Each wall is flat, endless, passes through zero and stands at right angles to its row. A trip goes straight from one point to another. List the walls that it crosses, first one first.

Walls:
(1): [-0.05 -0.14  0.36]
(2): [-0.01 -0.15 -0.33]
(3): [ 0.26 -0.05  0.19]
(4): [ 0.30 -0.05 -0.32]
(5): [ 0.20  0.01 -0.46]
Trips:
[ 0.56 -0.28  0.05] to [ 0.86 -0.33  0.55] => 2, 5
[0.60 0.81 0.84] to [ 0.11 -0.67  0.32] => none
[-0.03  0.50 -0.51] to [-0.11 -0.36 -0.12] => 1
[ 0.25 -0.18 -0.22] to [-0.21  0.04 -0.24] => 3
[0.03 0.04 0.32] to [ 0.02 -1.15 -0.36] => 2, 4, 5, 3
[ 0.02 -0.26 -0.04] to [-0.28 -0.19 -0.40] => 3, 1
[0.19 0.22 0.28] to [-0.33 -0.09  0.46] => none

Walls:
(1): [ 0.01 -0.04  0.32 -0.54 -0.61  0.23 -0.37  0.03  0.08]
(2): [ 0.16 -0.17  0.17 -0.19 -0.40  0.32 -0.45  0.06 -0.47]
(3): [ 0.01  0.63 -0.42  0.02 -0.17 -0.16  0.22  0.30 -0.34]
(4): [-0.20  0.12  0.04  0.17  0.07  0.07  0.19  0.09  0.06]
(5): [ 0.29 -0.12  0.67  0.21 -0.24  0.60  0.47 -0.06 -0.16]
(6): [ 0.10  0.21 -0.24  0.04 -0.03  0.29 -0.43  0.20  0.15]
(7): [ 0.60  0.46 -0.09  0.05 -0.07 -0.15  0.24 -0.02  0.14]
(8): [-0.50  0.00  0.03  0.49  0.80 -0.55 -0.42  0.20 -0.07]
(9): [-0.21 -0.03 -0.28 -0.06  0.09  0.14  0.53  0.07  0.58]
(10): [ 0.89  0.60  0.20  0.82 -0.17  0.17 -0.04 -0.06 -0.14]
Trips:
[-0.10 -0.36 -0.38  0.02 -0.66 -0.54 -0.01  0.06 -0.09] to [-0.49 -0.01  0.38  0.48  0.34  0.44 -0.29  0.21 -0.61] => 8, 4, 1, 5, 6, 3, 10
[-0.88 -0.21  0.04  0.03  0.15 -0.22  0.63  0.29  0.00] to [-0.39  0.03  0.32 -0.32  0.18  0.59 -0.02  0.22 -0.15] => 5, 3, 1, 2, 6, 8

Walls:
(1): [ 0.04 -0.29 -0.07  0.42 -1.02 -0.60  0.26  0.16  0.29 -0.27 -0.40 -0.22
  0.31 -0.40 -0.05  0.01 -0.46  0.75  0.06  0.25]
(2): [ 0.56 -0.11 -0.05  0.50  0.25 -0.20 -0.61 -0.10 -0.31  0.22 -0.29 -0.19
 -0.26  0.46 -0.16 -0.62  0.16  0.09 -0.11 -0.04]
(3): [ 0.01  0.31  0.20  0.04  0.62  0.29  1.05  0.37  0.27  0.25  0.36  0.13
  0.00  0.34  0.17 -0.08 -0.08 -0.11 -0.25  0.11]
(4): [ 0.40  0.15 -0.11  0.15  0.41 -0.12  0.17 -0.08  0.14  0.15 -0.03  0.74
 -0.33 -0.30  0.34  0.30 -0.11 -0.50 -0.04 -0.75]
(5): [ 0.74 -0.85 -0.13  0.50 -0.27 -0.06 -0.06 -0.39  0.18 -0.11  0.25 -0.15
  0.11  0.26  0.48  0.28  0.70 -0.31  0.08 -0.28]
(6): [ 0.15 -0.22  0.28 -0.10  0.03 -0.18  0.40 -0.03  0.45 -0.26 -0.26 -0.19
  0.80 -0.18  0.03  0.25 -0.17  0.33 -0.80 -0.13]
Trips:
[ 0.50 -0.13 -0.16  0.24  0.38  0.44 -0.64 -0.16 -0.02 -0.08  0.21 -0.53
  0.74 -0.29 -0.62 -0.35 -0.57 -0.15 -0.88 -0.20] to [-0.35  0.18 -0.37  0.23  0.94 -0.16  0.13  0.08  0.17 -0.31 -0.50 -0.44
  0.05 -0.20 -0.50 -1.13 -0.52  0.37 -0.71  0.09] => 3, 1
[ 0.02  0.11 -0.53 -0.24  0.05 -0.26  0.02  0.49  0.11 -0.32 -0.63 -0.30
 -0.10  0.12 -0.24 -0.43 -0.51  0.02 -0.26 -0.64] to [ 0.11  0.14  0.70 -0.27 -0.47  0.12  0.05 -0.23  0.35 -0.39 -0.08 -0.32
  0.07  0.17 -0.17  0.84 -0.10 -0.62  0.16 -0.01] => 2, 5, 4
[ 0.42 -0.08  0.76  0.32  0.63 -0.14 -0.09  0.08 -0.18  0.57  0.23 -0.29
  0.27 -0.15 -0.28 -0.15 -0.45 -0.21 -0.66 -0.10] to [-0.27 -0.07  0.05 -0.01  0.04 -0.45  0.13  0.00  0.30  0.65 -0.41  0.02
 -0.03  0.06  0.10  0.31  0.18 -0.53  0.53 -0.09] => 5, 6, 2
[-0.61 -0.58 -0.03 -0.92  0.23 -0.68  0.25  0.14 -0.82  0.04 -0.47 -0.25
 -0.19 -0.35 -0.22  0.31  0.18  0.35  0.28  0.45] to [ 0.54  0.48  0.29 -0.44 -0.37 -0.29 -0.34 -0.02 -0.11  0.41 -0.35 -0.38
 -0.17  0.37  0.31  0.54  0.30  0.08  0.18 -0.61] => 2, 5, 1, 4
[-0.40 -0.03 -0.35 -0.22 -0.19  0.12  0.21 -0.08 -0.31  0.22 -0.22 -0.09
  0.32 -0.35  0.03 -0.39  0.31 -0.08  0.00  0.78] to [ 0.79 -0.36 -0.14 -0.11  0.47 -0.53  0.21  0.04 -0.27 -0.36 -0.23  0.36
 -0.09  0.45 -0.58  0.10  0.16  0.27  0.18 -0.59] => 2, 5, 6, 4, 1
